Each point is reached from the start by the listed moves, each made 0, 1 or 2 times, or once backwards (-1), plus a little noise. Is the number of moves made odd or even? Then give how often each move was made.
(in the rows, 128 means zero)

Moves:
(1): 155 127 152 133
(2): 135 165 118 122
Start: 111 126 137 130
Points:
171 163 177 139 -> odd (2, 1)
180 201 168 127 -> even (2, 2)
104 87 144 134 -> odd (0, -1)

Moves:
(1): 171 109 141 126 106 116 111 120 123 134 127 107
(2): 134 168 115 128 113 124 116 130 135 121 115 133
(3): 123 142 155 124 131 138 126 119 103 142 101 121
(4): 109 131 132 175 110 110 121 143 133 135 129 134
(5): 132 133 123 142 147 114 117 128 132 131 119 127
(6): 139 132 138 135 138 160 127 134 136 128 122 120
(7): 136 123 124 134 133 114 164 128 124 138 121 129
(8): 130 135 134 120 138 120 120 176 115 128 138 133
(9): 117 136 160 115 129 106 142 132 161 116 117 118
Start: 125 132 129 135 117 127 138 131 145 128 138 144
Points:
199 193 123 113 117 70 144 70 198 115 64 115 -> odd (1, 2, 0, -1, 2, 0, 1, -1, 1)
68 122 129 249 132 209 106 176 136 145 159 160 -> even (-1, -1, 0, 2, 0, 2, -1, 0, -1)
208 190 166 78 73 31 65 61 228 90 74 87 -> even (2, 2, 0, -1, 2, -1, -1, -1, 2)

Moves:
(1): 152 126 127 133 129 131 117 105 139 123 120 129 124 148 118 130 122 116
 116 136 105 128
(2): 136 153 125 127 136 126 125 115 116 111 115 133 127 123 144 123 126 127
 129 144 127 127
(3): 125 148 146 130 128 135 130 118 129 131 122 134 126 136 130 122 123 117
 124 132 130 131
(4): 138 136 124 150 125 126 134 117 136 144 137 122 145 125 133 127 132 136
 132 125 136 122
(5): 126 124 129 127 146 136 133 116 126 136 138 134 128 122 121 135 127 132
 124 137 138 123
(6): 127 137 119 127 128 153 136 142 130 132 133 134 126 129 134 144 128 126
 127 129 121 127
(7): 123 120 122 122 124 116 149 114 127 132 118 131 130 125 124 134 129 124
 127 124 135 124
(8): 139 129 129 135 137 122 141 159 137 125 120 122 131 128 126 121 124 126
 118 137 135 122
(9): 129 143 128 129 147 135 124 130 139 121 126 130 130 138 127 134 135 149
 138 112 123 130
(10): 137 115 134 123 133 133 111 128 132 151 124 130 129 136 140 143 125 127
 115 125 137 130
(11): 127 141 129 117 123 119 130 136 127 128 143 139 136 125 133 139 127 125
 131 126 126 125
(12): 134 127 123 135 129 119 127 133 133 127 124 157 127 113 120 123 132 134
 124 132 127 142
(13): 135 120 124 122 129 137 126 133 134 118 122 133 155 120 135 126 136 124
 115 129 118 114
(14): 121 128 122 133 119 115 121 130 124 120 137 130 126 148 131 134 140 136
 121 127 129 123
(15): 131 119 127 131 135 129 133 125 127 121 131 137 124 126 139 126 128 126
 132 122 129 129
(16): 128 124 136 131 131 126 127 129 123 122 129 120 128 120 128 140 131 123
 137 133 133 131
(17): 141 133 132 128 135 124 133 124 127 132 132 125 124 126 132 127 155 124
 126 126 128 128
(18): 128 119 148 122 134 123 131 126 127 125 132 116 133 119 128 136 128 139
 105 124 125 139
(19): 135 122 136 119 116 139 139 134 113 142 126 136 136 136 136 119 141 143
 138 142 126 134
(20): 120 124 124 120 129 133 128 124 140 131 126 125 121 127 129 126 132 125
 133 143 121 129
Start: 125 136 127 129 116 118 114 126 118 127 130 116 138 139 114 135 112 136
 132 124 128 144
Points:
102 69 134 122 98 161 62 146 135 190 132 204 153 151 146 124 129 179 105
 122 134 178 -> odd (-1, -1, 1, 0, 0, 0, -1, -1, 0, 2, -1, 2, 1, 1, 1, -1, -1, 0, 1, 1)
90 203 92 56 139 172 75 90 96 153 157 151 116 163 195 206 170 80 88 189
 139 86 -> even (-1, 2, 1, -1, 2, 2, 0, -1, -1, 2, 1, -1, 1, 2, -1, -1, 2, -1, -1, 2)
199 66 176 139 123 33 177 58 107 138 194 124 140 99 84 167 171 130 111
 141 121 182 -> odd (2, -1, -1, 1, 1, -1, 1, 0, -1, -1, 2, 1, -1, 0, 2, 2, 2, 2, 1, 0)
176 141 129 98 126 159 144 26 122 189 128 160 186 192 201 196 201 63 87
 217 140 72 -> odd (1, 1, 2, 1, 2, 1, 2, 0, -1, 2, 1, -1, 2, 2, 1, 1, 2, -1, 1, 2)
141 249 118 166 109 195 169 115 118 174 158 232 130 130 154 104 142 158
 204 222 117 175 -> even (0, 1, 2, 2, 1, 2, -1, 0, 0, -1, 1, 2, -1, 0, 1, 0, 0, -1, 2, 2)
104 153 120 91 184 165 128 157 93 140 147 244 92 133 163 184 175 205 218
 185 157 190 -> odd (-1, 1, 0, -1, 2, 1, 0, 0, 2, 1, 1, 2, -1, 1, 2, 2, 0, -1, 2, 2)
